Every row gives one point. The points of each table are mixes of a few directions, plus a little noise. How many directions does each table use, and how many do they share? Where both have some left over, give the other angles between the two spaces (their principal angles), to ten degrees, smallest first.

First (4 x 3):
-71 -74 19

67 70 -17

11 12 -2

-8 -7 2
Second (5 x 3):
-5 -27 57

-3 26 -11

-1 -61 74

12 13 -93

-7 48 -27
Directions: first 1, second 2, shared 0; angles 50

First (6 x 6):
-16 -15 -49 -3 -62 16

-28 -6 -24 -5 26 5

27 48 95 -27 16 34

19 -10 21 30 85 -59

-11 -28 -58 14 -36 -15

8 11 15 -10 -29 19
Second (7 x 6):
-13 23 -35 61 -17 11

-14 16 14 -60 -10 -37

3 -34 52 -89 14 -25

-20 7 14 4 -3 -19

-7 -20 -17 79 -4 32

30 16 38 -48 42 -15

21 -6 -65 52 -22 56
Directions: first 3, second 4, shared 1; angles 70, 90

First (8 x 9):
51 18 -3 -28 -62 54 -49 -7 47

-52 -21 3 33 64 -56 53 7 -51

-5 -3 2 4 8 -5 6 -1 -5

-69 -26 6 40 86 -73 68 11 -65

69 25 -5 -42 -84 70 -68 -8 65

-12 -6 0 8 17 -17 12 3 -12

38 11 -2 -21 -44 38 -35 -3 34

-12 -5 1 9 17 -12 13 1 -14
Second (9 x 9):
43 27 -13 -22 -43 32 -44 -11 36

2 8 -6 2 5 -9 -2 -4 -3

-39 -30 15 17 35 -22 40 12 -30

51 35 -18 -24 -49 33 -51 -14 41

44 48 -29 -12 -23 1 -42 -21 22

9 11 -8 -2 -4 1 -10 -5 5

-90 -66 35 40 80 -51 90 28 -67

-66 -95 66 4 7 34 60 44 -15

45 62 -42 -5 -7 -19 -42 -29 13
Directions: first 1, second 2, shared 1

First (9 x 12):
83 11 34 -11 -18 -52 12 -10 -4 -10 20 -13

-42 -49 -6 18 -4 29 -2 12 -12 -25 50 26

-36 -11 -31 54 -19 14 -6 23 -27 5 -5 46

-85 -14 -16 47 4 60 -8 13 -5 15 14 23

36 14 16 -18 37 -1 16 -35 -53 -30 21 -32

-30 2 -36 -38 9 -15 -7 18 37 21 -88 7

60 44 8 -20 -8 -12 -15 -22 14 -10 6 -45

49 23 64 -21 18 -27 35 -27 0 27 6 -34

-34 -16 -30 -13 -22 4 -25 25 55 10 -24 14
Second (8 x 12):
-15 -13 -51 -34 -20 10 -10 -44 6 89 12 12

46 -30 17 -8 -16 22 -22 -50 -24 4 -8 31

9 -6 49 -3 11 -3 -76 -29 -14 -25 -27 27

25 10 55 36 17 -7 17 45 -9 -95 -11 -12

-9 -21 -28 -8 -1 15 -13 -54 -3 32 -1 20

-41 20 -19 22 22 -14 37 39 20 -26 7 -27

-25 34 -36 -31 -22 -22 28 59 25 71 24 -34

10 6 13 25 9 -2 39 34 0 -50 3 -16
Directions: first 6, second 4, shared 0; angles 40, 50, 80, 90
